Each wall is flat, endless, passes through zero and stands at right angles to its row. A trip goes straight from one point to another. List the walls that it crosses, first one first.

Walls:
(1): [  7  37 -11]
(2): [-24 -76  69]
(3): [  8 -16  -6]
Trips:
[-12 -32  -9] to [-2 34 26] -> 3, 1, 2
[ 79 -34   1] to [-19  43   3] -> 2, 1, 3
[-10  47 -10] to [-39 -56  -7] -> 1, 2, 3
[ 5 21  8] to [-40 -65   0] -> 2, 1, 3
[ 59  50 -61] to [-28 -16 -18] -> 1, 2
[-32 -68  21] to [11 23  5] -> 3, 1, 2
[ 11  20 -14] to [-51 -31  54] -> 2, 1
[ -5 -70  22] to [-28   3  16] -> 3
[ 1  0 17] to [-50  95 -26] -> 1, 2

Walls:
(1): [-15 -37   3 -37  21  -5  10  64 -17  41  -6]
(2): [-17  32 -46  -3  73  19  41 -51  51  43 -51]
(3): [ 29  23  95 -22  -3 -44 -37  24 -54 -37  16]
(4): [ 44  57   7  20   5  -6 -16  23 -22  12  41]
(5): [ 49  16 -12  77  17 -14  -5   4  12  17  -2]
Trips:
[ 26   2   2   4   5  17  -7  -4  54  -8 -17] to [ 15 -21  17 -47   8  29   1   1  -8  69 -25] -> 1, 5
[-29 -39 -92 -19   0   9   4  27  31 -22   1] to [ 10  -2  -8 -19  51  32  38  41 -28   1  -6] -> 4
[-38  16 -14   9 -15 -61  -7 -41   8  -4 -52] to [ -6 -27  35 -37  14   5  32 -52  29  32  22] -> 1
[  5   4  34 -21  -5  50   3 -28   6  -2 -13] to [  3  -2 -56  38   8  -4 -30  10  38 -27  30] -> 3, 5, 4

Walls:
(1): [ -6  40 -23  -7   5  17  67  22  -1 -58 -12 -45 -19 -40  43 -21  21  24
 -29  22 -19 -43   7  44]
(2): [ 29  -5 -16 -35 -17  28 -34  -3 -20 -49  55  42  -7 -21 -68 -11  15   3
  44 -23  41  21   1  60]
(3): [ 22   2  11  14  68  56  -6  30 -53   1  31 -38   0  34  48   9 -11 -39
  16  29 -20   2  37 -16]
(4): [ -3 -10 -61  -3  22  -4 -49  -6 -50 -43  -1 -33  22  -3 -56  47  -9  19
 -47  12 -70   9  -9  59]
(5): [ 20  38 -32 -26 -36 -44   9 -12  -3 -29   1 -36  42 -12 -24  -9  68 -27
  17 -40 -12   9 -48 -81]
Trips:
[-11   5 -33  58  -8 -12  65  36 -30   7  42 -28  46  16 -24  38 -30  27
  30  -1   3   2  28 -22] to [-45  23 -44 -28  14  46  25 -13  39  -1  10 -23  70  13 -11   0 -26  16
   8 -53 -25   1  13  13] -> 3, 2
[-72  73  41 -15 -51 -23 -10  31  46  50   7 -46  53 -21  -3 -13  56  38
 -54   5  13 -29 -33 -21] to [ 36  20  33 -13  12 -13 -15   4   8 -68 -36 -13 -18 -10 -39  -4  38 -17
  44 -23  13  22  -8 -33] -> 2, 1
[-26  26   2  59 -14 -42 -33  54  28  -6  25   3   7 -15  83   6  38  35
   3   1 -14  28 -21  -3] to [ 13  69  41 -30  33  22 -43  42   6 -21  -7  19  -4 -24  25  42 -28 -37
  -8  40  14  -9 -21  95] -> 3, 5, 4, 2
[ -7  -2  -2  16  -9  13  45   6  49 -87  37 -36   4  13 -67  50 -46   2
 -58  48 -12   9  73   3] to [ -9  15 -33 -49 -75 -33  32 -34 -14  16   9 -63  -7  36  51 -19 -38 -25
 -30 -32 -37 -29 -26  22] -> 2, 3, 5
[-23 -18 -38  60  19 -63  53 -59  68 -13  26  38 -41   6  13   9   8 -28
   2  45  59 -56  32  -7] to [ 52   3   3 -13 -24  28   4 -12 -60   1 -45 -25 -11 -11  43 -34  -7  -6
 -54 -13  40  -7   1  14] -> 3
